Each wall is flat, endless, passes through zero and stands at right angles to its row. A trip goes straight from one point to another. List the walls that it crosses, first one first.

Walls:
(1): [-49   3   1]
(2): [ -7 -42 -19]
(3): [  4 -16  13]
(4): [ 4 -9 13]
Trips:
[  4  -3 -18] to [-22   9 -17] -> 1
[-40  -3  24] to [-31   5   5] -> 3, 4
[ -5 -26 -38] to [-22  12  -2] -> 2
[29 60 28] to [ -4 -15 -38] -> 2, 1
[ -9  36 -29] to [37 15  2] -> 1, 4
[ -7 -28  17] to [29 20 -6] -> 1, 2, 3, 4
[-12 -10  14] to [-12  16   4] -> 2, 3, 4

Walls:
(1): [  3  -8   7 -11 -24   1  -7  -1   5]
(2): [ 12 -19  22  -3   1  -4   0  18  -6]
(3): [-15   2 -15 -22   0 -26  26  10  21]
(4): [ 42  24  32 -13  21   3 -12  -3  23]
(5): [-10 -45  38 -14  -9  40 -27  17   4]
(6): [-33  35  23  10  -3 -10 -19   3  16]
(7): [ -1  -8   6   5  16  27  13  -4 -11]
Trips:
[  0   1   1  -6  -2   3 -22 -15  -4] to [ 13  31 -17  36  33 -17  60  22  30] -> 5, 1, 3, 7
[  9 -28  -4  10 -30   5   1  23  -8] to [ 29  -4 -16   2   4 -10 -19  20  -9] -> 4, 5, 1
[-22  12 -14  26  -7 -31  15  -2  15] to [ 17  20  12  10  -4   2   7 -23  -5] -> 4, 3, 7
[  6 -13 -13  25 -36  -3  14  -2  17] to [  7  -6 -27  -3 -29  -1  -1   0  -5] -> none
[  0 -18 -23 -22 -15 -27  -1  14  10] to [  0 -19  12 -19  10   4   5  28  -7] -> 5, 7, 4

Walls:
(1): [ 14  -3   4  -4 -16 -11  11   4 -34  12  24 -12  10 -21]
(2): [ 21  29  31  25   5  52  25   8 -18  41  55 -34  -7  18]
(3): [-12 -35  44 -21 -34   5 -31  14  17  -6 -54   6   1 -13]
(4): [ -6   4  -5  -9  37  -8   8  19 -11 -33  18  50  15  35]
(5): [-16 -14  35 -19  21  23  16 -16 -15  14  36  15   6  -1]
(6): [-34  34 -13 -23   2 -18  13  -8  13   4  15  11  45  18]
(7): [-27  -8  41 -60  26  -3  24 -15  -6  23 -12 -20 -22  -9]
(8): [-12 -35 -55 -26   0  12  -5  12 -28  27  38  -7 -33  12]
Trips:
[ -1 -15 -20  13   0 -13  -5  44  -2  17  10  -3  -8  16] to [ 10  26  19  40   2  -3  -8  19 -10 -22 -29 -10  -3  46] -> 1, 8, 3
[-12 -29 -24  25  14 -33  25  -3   1  26  -3  30  -5  34] to [  9  -6  21  -2   1   6   0  28  22 -12  -9  53 -15 -33] -> 5, 6, 3, 8

Walls:
(1): [-28 -23  -4 -10  -4  -5 -38  21  -3   4 -11 -22   1   9  13 -14   8  22
 -43  -8 -12  -9   4  26  13  -2  -6 -11  14 -13 -15  -4]
(2): [ -5  37   7 -22  21 -18 -10 -10 -15   2   1 -16 -10  17   1   8  -5 -30
   4  -6   5  51  -9   4 -16 -28   1 -20  -2 -28  -1  -4]
(3): [  6 -10 -13  17   3   0   2  14 -20  29 -27  38   0   4  -6   7  24 -29
  -2 -18 -13  22  -9 -23  -4 -19  31 -23  -8  -4  14  -5]
(4): [-38  15   8  15  -1  23 -12  -4 -33 -17  15   4   3   2   5  15  35   0
  -5  18 -26  -2   1  11  -1  -2  -9  16 -15  17   2 -16]
(5): [ 15   1   5 -18  -4  -7 -13   3  18   8  38 -15 -42   5 -20   7 -13  -8
   2 -24 -45 -17 -16 -23  21   6   5   0  25   4 -10 -29]
(6): [ -5  19   8   2  11  -1  22  -6  -6 -22  -8   6  13  34  22  10   6  -5
   2  21 -12   6  13 -15  13 -14   2 -23   1  18  31  32]
(7): [ 10  11  25   5   1  12   9   3 -15   0   6   7  -4  -8   0  10   0 -13
  17 -27  -4  20 -11  -5 -10 -20   1 -15 -20   6 -12   0]
Trips:
[ 12   9 -13   2  16   9 -60  -6   3   0  -2   5 -18 -17 -20   3  -9  -9
  27  -3 -14  33  40   4  31   8   9 -16   7 -11  22 -16] to [-15   6  15   2  -6  -5 -11   8  17  -1  -6  17   6  13  11 -13   5  -9
   8  16  11 -45   1  -3   6   5   2 -13  16   2   3   1] -> 6, 2, 3, 5
[ -8  23   6  -2  12 -18  -9  14  25   5  29   5  12 -14  27  -9  -7  19
   4  12 -10  22  -6  -1  29  -1   4  37   6 -14  -3   5] to [ 13 -35  -3 -12  26  -6  11  -8  31 -14 -24  12 -11  14  16  -5   7  10
 -23   3  27 -17  29   1   7   0  -1  -5   8   0 -39 -11] -> 4, 2, 5
[ 10  23   4   2   8 -16  24   3  16 -19 -16  27  -1  20 -17  23  27  12
  -6   1   2   2   6  -7 -10 -20  48  25 -10 -15  -9  -4] to [ -5 -18  22   9 -16 -16  11   5  26  20 -12   3 -15  26  -5   3  -4  16
  -3 -30  -3   8  -2  18   2  16   1   7   0   7  11   7] -> 4, 2, 5, 1, 6, 7
[ 29 -30 -19  27  45 -14  12  -2  -7   5 -18  13  21 -28  -6   6  28 -36
 -10  -6  -9  -7  -7  37   8  18 -22  -7 -20   4   2  -3] to [-35 -17  19  30 -12 -27 -34  14  30  -6  28  13 -37  -4  13   3  29  20
  36  29   3 -29  12   6 -22 -13  16  10  -3  -3   5  -1] -> 7, 1, 3, 5
